Every row gives one point. Each copy is the shape, with its points in the same order, turned, moved and blurred by noise. Say if it was mirrored as well.
(in the rows, 128 means zero)

Shape (7 x 3)
[[ 95  95  57]
 [110 130 182]
 [158 111  94]
 [167  86 178]
 [ 65 160 112]
 [158  85 156]
 [135 211 115]]
Copy 1 (7 x 3)
[[152 155  25]
 [108  96 133]
 [189 126  80]
 [163  53 120]
 [ 98 174  99]
 [165  67 105]
 [154 186 157]]
Copy 1 is: only turned
Copy 2 (7 x 3)
[[180  44  80]
 [105 122 139]
 [200 103 108]
 [164 123 188]
 [114  89  63]
 [163  96 160]
 [153 171  62]]
Copy 2 is: only turned
Copy 3 (7 x 3)
[[ 94 131  35]
 [ 83 161 170]
 [147 115  86]
 [116 100 174]
 [ 85 207  91]
 [116  97 150]
 [167 215 120]]
Copy 3 is: only turned

Shape (9 x 3)
[[201 159 149]
 [184 141 151]
 [ 94  82 137]
 [ 80 155 118]
 [ 84 128 151]
 [202  17 148]
 [ 76 134  88]
 [ 95 106 169]
 [116 149 143]]
Copy 1 (9 x 3)
[[197 108 146]
 [178 113 149]
 [ 92 174 191]
 [ 74 131 140]
 [ 85 124 177]
 [195 217 233]
 [ 62 158 127]
 [ 96 129 199]
 [102 122 144]]
Copy 1 is: mirrored
Copy 2 (9 x 3)
[[ 90  82  77]
 [ 98  72  92]
 [181 123 150]
 [128 167 126]
 [133 131 165]
 [212  23  79]
 [149 183 113]
 [153 105 159]
 [114 123 132]]
Copy 2 is: mirrored

Shape (7 x 4)
[[129  64 206 148]
 [156  80 196 163]
 [106 154 103 104]
 [ 99 199 131 163]
 [ 97 109 112 184]
 [ 42  64 106  96]
 [155 180 136 129]]
Copy 1 (7 x 4)
[[204  60 151 142]
 [211  85 122 133]
 [ 75 121 132 116]
 [105 181 138 158]
 [122  98  94 182]
 [ 67  20 148 159]
 [129 168 130  99]]
Copy 1 is: only turned
Copy 2 (7 x 4)
[[ 62  59 172 115]
 [ 85  75 198 116]
 [134 118  66 115]
 [126 184 108 146]
 [119 101 128 186]
 [ 79  39  46 154]
 [150 152 123  85]]
Copy 2 is: only turned

Shape (7 x 4)
[[ 99 120 146 144]
 [130 137 156 103]
 [134  88 145 133]
 [114 139 146 174]
 [163 159  95 143]
 [201 203  78 169]
 [133 195  44 147]]
Copy 1 (7 x 4)
[[111 119 152 104]
 [157 143 137 108]
 [147  94 167 104]
 [107 130 173 136]
 [160 131 130 182]
 [170 155 146 249]
 [119 130  90 229]]
Copy 1 is: only turned
Copy 2 (7 x 4)
[[150 154 119 133]
 [104 140 137 120]
 [152 118 157 134]
 [145 152 108 169]
 [106  86  87 161]
 [ 76  65  58 204]
 [111  83  20 148]]
Copy 2 is: mirrored

Shape (11 x 6)
[[170  77  73  46 178 137]
 [157 181 164  69 107 177]
 [159 102  80 125 135 167]
 [ 93 166 148 127 134 140]
 [ 72 149 113 161 207 105]
 [117  69 113 159 142 154]
 [ 50  91 133 111 201 172]
 [100  70  72 163  85 163]
 [ 63 147  89 145 101 143]
 [ 68 158 165 137 155  90]
 [164 157 171  48  95 177]]
Copy 1 (11 x 6)
[[200 134 116  47  69 135]
 [131 195 188 143  96 114]
 [191 145 107 140 114 117]
 [ 90 162 134 151 142 131]
 [ 95 149  58 110 190 147]
 [155  90 104 148 138 164]
 [109 134 109 114 133 222]
 [162 101  69 203 103 144]
 [ 96 141  64 180 106 137]
 [ 50 131 130 123 169 122]
 [143 166 225 151  82 114]]
Copy 1 is: only turned
Copy 2 (11 x 6)
[[145   7  82  70 131 173]
 [ 42 120 117  93  84 161]
 [132  60  81 148  89 170]
 [ 94 150 107 137 145 161]
 [134 124  69 171 216 148]
 [150  74 125 185 130 187]
 [110  87 100 151 209 230]
 [188 108 113 181  87 211]
 [153 168  87 153 124 192]
 [113 163 128 137 197 142]
 [ 44 101 138  74  77 168]]
Copy 2 is: mirrored

Shape (11 x 6)
[[110 124  61 142 107 172]
 [120  99 196 137 145  53]
 [135 149 112  77 108 226]
 [152 120 109 172 189  69]
 [151 116  89 130 146 119]
 [119  59 210 138  89  51]
 [ 81  83 201  99 148  61]
 [111 171 139 132  90 135]
 [172 131 103 135 125 182]
 [177 126  64 133 135  20]
 [106 167 147  96 104 161]]
Copy 1 (11 x 6)
[[105 143  50 100 146 101]
 [101 131 224 165 121  70]
 [134 174  87  29 112 150]
 [ 80  66 148 181 123 109]
 [ 90  87 118 113 137 108]
 [123 158 234 154 160  37]
 [ 63 158 235 135 110  60]
 [149 165 117 116  87  77]
 [145 123  99  85 142 148]
 [108  12 139 138 124  44]
 [129 177 126  75  79  97]]
Copy 1 is: mirrored
Copy 2 (11 x 6)
[[ 72 110  83 160 101 188]
 [120 119 157 124 101  29]
 [114  82 156 157 137 230]
 [112 130  77 186 136  51]
 [130 112  86 171 119 125]
 [128 132 176 106  37  38]
 [116  73 163  93  95  35]
 [ 87 149 148 114 134 151]
 [121 123 127 199 121 177]
 [172 161  33 139 117  70]
 [ 98 111 163 112 144 168]]
Copy 2 is: only turned

Shape (13 x 8)
[[133  96  88 185 160 198  61 124]
 [131 178  68 182  83 129 138 160]
 [170  98 173  73  75 165 143 108]
 [163 109 106 110 106 126  61  73]
 [160  69  90 162  70  80 162  59]
 [152 103 108 122  69 168 135 132]
 [ 89 203 140 104 104  66 128  80]
 [ 74 123  93  94 176 188 164 101]
 [ 94 187  56 165 173  62 132 167]
 [161 145 178  50  96 106 112 170]
 [119 116 176 123 116 148 131 146]
 [140 191 129 120 169 192  92  63]
 [194 194  93 157 132 150 163 103]]
Copy 1 (13 x 8)
[[169  74  97 149  66 199 194 202]
 [199 123  50 181  79 126 106 131]
 [127 129 145 101 103  62 197 126]
 [188  66 143  81 114 146 161 141]
 [203  72 183 196 138 104 143  99]
 [161 100 104 142  78  92 184 121]
 [153 167 132  95 135 156  66  86]
 [130 165  88 144 124 200 223 104]
 [168 126  32 179 165 196  70 130]
 [ 98 122  85  65 133  64 130 135]
 [ 94 130 114 135  94 115 150 152]
 [192 177 118  76 101 193 180 176]
 [233 174  88 151 129 117 155 168]]
Copy 1 is: only turned
Copy 2 (13 x 8)
[[ 75  49 124 113 142 193  83  82]
 [ 53 155  97 216 130 130 112  94]
 [159 141 132 130 112 161 103 209]
 [100 115  69  90 115 136  60 152]
 [ 43 136  55 124 192 106 139 209]
 [ 86 125 118 150 108 169 119 176]
 [146 214  66 120 133  73 106 102]
 [157  76 117 110 109 147 196 102]
 [ 77 117  95 181 147  43 114  41]
 [162 155 154 143  72  81  57 183]
 [127 135 165 126 138 139 122 153]
 [189 112  75 111 148 186  90  75]
 [144 126  68 219 175 151 110 121]]
Copy 2 is: mirrored
Copy 3 (13 x 8)
[[139  83 131 184 156 153 213 125]
 [187 166 156 182  86  89 138 122]
 [117 125 116  73 111 100 145 237]
 [138  40 124 141 132  82 135 179]
 [114  85 168 101  75   7 171 135]
 [128 140 142 138 105  90 167 200]
 [146 103 105 111  67  96  33 117]
 [ 73 146  41 149 103 128 157 122]
 [172 165 113 178 140  76  90  40]
 [153 148 114  85 162 100  69 217]
 [119 147 135  91 130 141 132 162]
 [170  71  45 137  97 164 145 144]
 [216 136  78 128  79  84 168 135]]
Copy 3 is: only turned
Copy 4 (13 x 8)
[[168  81  43 179 142 171 164 103]
 [135 121 102 185  80  73 149 167]
 [219  99 180 110 105 157  72 128]
 [158  94 115 107  67 162 129  65]
 [115  47 145 139  93  75  65  65]
 [202  82 127 147  90 115  95 142]
 [ 70 140 188 109  62 150 129 153]
 [134  32 130 111 150 172 156 194]
 [ 51 143  85 121 122  71 179 171]
 [189 181 156  64 100 143  94 154]
 [163 130 140 137 143 161  90 159]
 [147  93 159 142 116 204 211 123]
 [155 107 175 163 118  86 195 124]]
Copy 4 is: only turned

Shape (12 x 9)
[[ 81  71  95  87 117  84 121  65 116]
 [151 163 135 109  93 154 125 135 161]
 [147 166 106 148 145 107 126 198 152]
 [ 97  93  72 149  79  82 150  74  95]
 [ 68 108  92 122 104 110 150 118  82]
 [157 145 167 146 150 106 146 134 130]
 [125 161 135 206 140 129 100 110 141]
 [ 53  70  54 137 134 139 141 103  91]
 [188 124 117 154 150 171 159 110 141]
 [ 62  73 124 133  71 134 145  90  94]
 [183 102 139  79  83 121  81 166 105]
 [153 110 152 196 125 130 147 123 193]]
Copy 1 (12 x 9)
[[147  44  93  93  89 177 170  98  89]
 [152 163 137  73 123 113 131 149 142]
 [132 156  94 127 120  41 105 134 113]
 [122  98 114 122  51 154 200  90  86]
 [114 120  80 104  94 157 172  83  71]
 [114 127 151 127 155  91 123 101 132]
 [133 154 166 151  92 118  86 100 101]
 [155 115  45 137  81 185 161  71  73]
 [183 162 141 156 144 119 154 101 154]
 [ 95 120  95 109  83 209 171  95 108]
 [119 110 107 110 152 122 164 216 109]
 [131 139 148 155  92 110 110 102 192]]
Copy 1 is: only turned
Copy 2 (12 x 9)
[[111  98  65 117 149  76 177  67 119]
 [146 136 146 115  66 148 116 113  96]
 [143 112  96 142  98 154  84 194  90]
 [ 61 136  47 120 121 114 193  98 116]
 [ 58 118  77  98 138  98 141 111  90]
 [130 155 128 159 108 114 104 152 143]
 [130 168  74 116 117 177  90 132 159]
 [ 45  74  71  90 174 126 154  99 115]
 [121 119 164 135 105 171 149 150 161]
 [ 42 123  90 117 132 114 142  47 102]
 [158 147 144 174 133 133 147 108  34]
 [118 121 103 170  74 176 102 116 173]]
Copy 2 is: only turned
Copy 3 (12 x 9)
[[109 112  40 118 171 124 112 152  90]
 [133 118 149 142 101 163 151  95 148]
 [105 137 174  95 111  83 155  82 141]
 [ 92 139  48 134 105 115 116 152  64]
 [109 152  98 120 129 105 147 186  64]
 [149 164 160 111 110 102  86 104 145]
 [123 205 149  93 102 144 114  68 103]
 [102 162  93 137 175 105 147 149  28]
 [160 155 150 176 110 113  98  71  96]
 [ 86 150  87 136 125 169 106 189  71]
 [134  32 153  91 113 144 121 113 112]
 [ 85 179 162 155 129 123  62  80 137]]
Copy 3 is: mirrored
Copy 4 (12 x 9)
[[119  50 105 134 105 128 138  33 136]
 [114 145 123  96  94 144 175 130 175]
 [145 133 112 173  97 105 171 195 164]
 [147 105  91 188 105 115 125   7 144]
 [158 105  77 150  91 128 149  58 111]
 [154 141 139 114 163 114 165 145 153]
 [118 160 176 185 146 125 171 107 122]
 [162  87 104 185  68 155 107  50  81]
 [128 163 156 130 130 157  90 148 164]
 [172 126 127 126  73 135 146  13 108]
 [128 134 126  73  71  49 146 124 176]
 [174 145 196 159 135 155 147 112 182]]
Copy 4 is: only turned

Shape (13 x 9)
[[142 146 181 121 104 118 154 187 121]
 [143 128 126 123 120 159 130 130 126]
 [125 123 180  97 165 180  86  78  77]
 [129 182  79 165 161 118 118 126 139]
 [ 80 121 162 165  85 163 170 182 117]
 [115  98  88 159 148 164  93 103  98]
 [134  69  73 161 155 152 168  96  70]
 [113 123 136 164 104 171  90  68 168]
 [ 97 181 186 141 188  93 173 160 164]
 [118 187 111  91 140 116 132  66  80]
 [ 67 103 121 132 178 129 174 168 146]
 [148 197  74 176  87 151 174  96  49]
 [138 100 176 176  67  90  64 120  64]]
Copy 1 (13 x 9)
[[189 158 174 153 108 150 158 156 148]
 [121 140 144 121 131 145 142 124 141]
 [128 104 145 117 131 231 109  98  89]
 [140 154  92  74 110 127 102 116 187]
 [130 147 177 212 132 139 104 167 184]
 [ 81 101 102  91 138 152  82 144 131]
 [ 90 101  69 133 188 122 106 163 123]
 [ 69 176 161 107 130 149  62  98 129]
 [238 148 147 158 116 123 103  68 172]
 [121 152  45 125  82 184 145  77 119]
 [156  80 142 162 135  85 110 104 174]
 [101 199  34 143 145 178 130 163 180]
 [135 159 144 117  78 190  77 218  87]]
Copy 1 is: mirrored
Copy 2 (13 x 9)
[[153  86 144  75 126 152 161 194 139]
 [136 124 132 107 123 153 133 126 162]
 [115  99 158 151 209 165  85 117 139]
 [160 189 106 130 114 111  99 148 181]
 [165  55  93 147  93 171 181 155 168]
 [132 126  67 143 151 141  97  91 161]
 [107 150  57 142 162 119 170  68 164]
 [151  87 138 143 104 106  66  93 157]
 [112 134 172 150 104 101 146 235 151]
 [174 180 176 152 161 135 124 118 106]
 [ 79 135 100 159  86 145 161 176 156]
 [249 165 105 138 161 117 185  97 160]
 [192  49  69  93 173 119  97 138  78]]
Copy 2 is: only turned
Copy 3 (13 x 9)
[[153 131 157 109 130  74 141 120 125]
 [137 140 139 139 114 153 117 123 116]
 [119 169 170 160  75 136  57 199  99]
 [ 83 148 119 145 183 161 100  90 108]
 [103 126 178 121  83 105 187  99 144]
 [ 74 120 122 186  93 179 104 127  87]
 [108 108 133 214 123 199 166 162  81]
 [ 93 147 118 172  79 166  73 105 177]
 [ 80 139 192  92 200 103 125 143 168]
 [101 215 102 152 147 143 104 170  95]
 [ 68  93 167  99 146 162 166 159 130]
 [126 222 121 210 145 147 172  83  78]
 [109 111  95 201  74  41  98 121 100]]
Copy 3 is: mirrored
Copy 4 (13 x 9)
[[ 87 108 176  80  91 191 144 143 116]
 [143 128 154 119 124 149 140 127  88]
 [158 153 115 120 164 201 200  77  66]
 [154 124 110 135 148 155 119 213  94]
 [113  36 189 116 114 180 130 117 111]
 [192 101 106 116 170 133 141 121  83]
 [206  78 124 121 130  92 197 133 110]
 [195 130 127 157 138 186  85  97 103]
 [113 121 182 123 142 238 164 212 153]
 [112 149  69 169 133 157 186 148  99]
 [135  80 191 122 184 153 166 171 150]
 [133  65  76 169  59 124 160 170  54]
 [147  91  66  41  92 195 119  79 121]]
Copy 4 is: mirrored
